Every row gives one point. Two turns around zero, p and q, are shown by what they do to some points. Where does a point land after both, in the order given? Backwards means that the second turn is done in reverse. Each puzzle has new turns, and all numbers are rounded.

Turn p:
3; 13 -> 13; 0
11; -28 -> -25; -17
21; 38 -> 42; -12
-10; -46 -> -47; -1
-25; 22 -> 16; 29
Turn q:
22; 11 -> 6; -24
-29; -11 -> -5; 31
12; -41 -> -43; -3
-4; 41 -> 41; -5
Where do these land?
p, then q: -17; -10 -> 17; 10
q, then p: 48; -2 -> -48; 1
q, then p: -30; 12 -> 30; -11

Turn p:
4; -12; -19 -> 23; 3; 2
-23; 16; -31 -> 17; 2; -38
12; 7; -16 -> 10; 18; -3
2; 17; 22 -> -28; 4; 0
36; -6; 1 -> 3; 24; 28
-31; -22; 43 -> -25; -50; 12
Turn q:
17; 11; -12 -> 21; 9; 5
-29; 18; 8 -> -5; -16; -31
28; -31; -27 -> 10; 2; 49
-16; 3; 31 -> -26; 5; -23
Where do these land?
q, then p: -7; -4; -25 -> 2; -5; 26
q, then p backwards: 48; -4; 25 -> 49; 21; -9
q, then p: -6; 18; 9 -> 16; 11; -9
p, then q: -34; -9; -9 -> 2; -7; 36

Turn p:
0; -6; 8; -11; 14; 7 -> -4; -7; 10; -11; 6; -12
9; 4; 0; -23; -3; -12 -> -8; 5; 22; 3; -14; 0
-4; -4; -6; -1; -9; -3 -> -3; 2; -7; 1; -10; 1
16; -8; 9; 11; -25; 4 -> -22; -5; -10; 7; 3; 22
-8; 11; 5; 5; -7; -14 -> 9; -4; 0; 19; -6; 2
2; -3; -2; 22; 27; 13 -> 19; -5; -8; -19; 25; 1
-3; 18; -8; -7; 2; 12 -> 2; 20; 3; 5; 8; -11
-11; -12; -6; 4; 2; -7 -> 7; -7; -10; -7; -11; -3
Turn q:
-3; -12; 4; 18; 10; 19 -> -7; -12; 26; 9; -1; 2
-3; -16; 0; -19; 12; 15 -> -3; -23; 0; -7; -12; 16
0; 7; -21; 11; 1; -2 -> -9; 4; -4; 13; -8; -17
-15; 6; 9; 10; -18; -6 -> 9; 24; 11; -6; -1; -3
-6; 8; -1; -18; -1; -9 -> -1; 5; -16; -15; -4; 2
17; 5; 9; -3; 7; -2 -> -2; -6; -7; 2; 18; 4
6; 3; -8; -15; -12; 0 -> 4; 5; -17; 4; -7; 9
5; -2; 8; 17; 1; -15 -> 10; 2; 7; 1; 15; -15
Where do these land?
p, then q backwards: -8; -1; -48; -18; 7; -2 -> -39; 8; -7; -5; -27; -20
p, then q backwards: 9; 0; 14; 2; 6; 7 -> 7; 1; 12; 5; 12; 3
p, then q: 8; 2; -4; 10; -5; -27 -> 3; 3; 10; 22; 2; 19
p, then q: -8; -6; 9; 2; -5; 6 -> 4; -5; 2; -1; -9; -11
p, then q backwards: 15; 2; 2; 7; -5; 8 -> 7; 11; 11; -4; 0; 9
p, then q: -4; 5; -6; 13; -2; 0 -> -8; -2; -5; 13; 0; -3
p, then q: 1; -11; 8; 7; 2; 1 -> 3; -12; 1; -1; -9; 2
q, then p backwards: -8; 8; 11; -13; 11; 3 -> 14; -17; -3; 1; 2; 8
q, then p: -5; 1; 14; -10; -8; 5 -> -10; 9; 5; -1; 11; -8

Turn p:
2; -8; 14; -5; -2; -5; 1; 15; 9 -> 6; 4; 14; 12; -1; -2; -9; 4; -12
1; 9; -21; 16; 13; -7; 7; -15; -18 -> 0; -10; -16; -6; -11; 4; 12; -6; 30
-3; -5; 5; 9; -19; 10; -3; 13; 1 -> -10; 6; 9; -8; -5; 13; -14; 5; -11
-19; -9; 13; -13; -8; -4; -6; 5; 7 -> 1; 8; 19; -5; 3; -9; 1; -10; -18
-5; -11; 7; -12; -7; 9; -15; 1; 9 -> -4; 6; 1; -4; 8; -9; -9; -6; -21
9; 15; 1; 11; 5; -3; 7; -20; -5 -> -7; -4; -8; 6; 11; 7; 9; -1; 23
-6; -10; 13; -5; 13; 12; -6; 5; 0 -> -5; -9; 0; 10; -3; -2; 1; -11; -20
17; 19; -19; -3; 5; -2; 11; -7; -10 -> 3; -2; -19; -1; 0; -1; 13; 19; 20
15; 4; -14; 11; 6; -13; -4; -10; -9 -> 0; -3; -13; 1; -4; -6; -5; 1; 26
-11; -5; 0; 3; -4; 6; -2; 10; 23 -> 13; -4; 9; -8; 7; 9; -11; -3; -16
-1; 12; 2; -4; 1; -3; -3; 6; -5 -> -4; -6; 6; -1; -1; -7; 5; 9; 2
1; -9; 0; -6; -3; 1; 11; -3; -2 -> 4; 12; -3; 4; -4; 3; 6; -2; -3
Turn q:
6; 11; 9; 2; 4; 0; -7; 6; 13 -> 4; -2; 13; -11; -13; 8; -1; 1; 2
6; 3; 4; 8; 8; 0; 14; -1; -12 -> -3; 5; -1; 7; 0; 4; 4; 5; -20
3; -1; 2; 8; 0; 7; -3; 24; 11 -> -6; -12; 6; -6; -3; 18; -6; 13; 6
6; -9; -7; 8; 3; 9; -8; 3; 12 -> 6; -5; 5; 8; 1; 14; 1; 3; 14
3; -1; 6; 12; -9; 5; 3; -7; -11 -> -4; 10; -11; 2; 2; 11; 2; -8; -7
8; 19; -5; 4; -5; 5; 5; -1; -11 -> -13; 6; -6; 5; -18; 1; 5; -3; -7
-6; -7; 2; -48; -1; 3; -5; -8; 12 -> 6; -8; 7; -19; 11; -33; 23; 0; 20
-22; -1; -5; 5; 4; -4; -6; -9; -4 -> 3; 15; -3; 5; 7; -10; -16; 1; 5
-7; -6; -6; 0; -7; -2; 4; -7; 13 -> -3; -2; 8; 5; 10; -3; -4; -11; 8
3; -8; 0; 1; 3; -23; 3; 0; -22 -> 11; -7; -18; 4; 4; -9; -7; -1; -21
Where do these land?
p, then q: 3; -1; 4; 6; -13; 6; 0; 15; 12 -> 3; 4; -11; -12; -7; 7; 3; 13; 5
p, then q: 2; -16; 2; -10; 9; 22; -13; 12; 10 -> 7; 4; -33; 12; -2; -4; -2; 4; -3
q, then p: 20; 5; -5; -1; -8; -9; 5; -11; -11 -> -4; 16; -9; -6; -6; 10; 5; -6; 17
p, then q backwards: 7; -2; -5; -1; -13; -16; 13; 0; 12 -> -11; -5; 5; 6; 16; 7; -14; -9; 5
p, then q backwards: -8; 20; 3; -4; 6; -5; 2; -7; -5 -> 5; -8; -2; -18; -1; 10; 6; 1; 9
p, then q: 0; 4; -13; 2; 6; -7; 7; 0; -6 -> -6; -13; 7; 2; 2; 2; 5; -8; 3
q, then p backwards: -10; 2; 15; -20; -9; 3; -8; -4; -10 -> -7; 3; -20; -13; -9; -2; -9; -14; -4
q, then p: -14; 3; -1; -1; 3; 5; 14; 5; -11 -> 1; -13; 12; -8; -11; -6; 7; 0; 2
p, then q: 10; -16; -7; 1; 5; 19; 2; -9; 8 -> -1; 7; -11; 23; -10; -3; 4; 4; 10
q, then p: -17; 2; -4; 20; 15; 1; -24; 0; 1 -> -8; -16; -1; -6; 15; -5; -23; 20; -3
q, then p: 8; 0; 11; 7; -1; -17; 1; -1; 3 -> -15; 8; -12; 6; -2; -7; 1; -3; 0
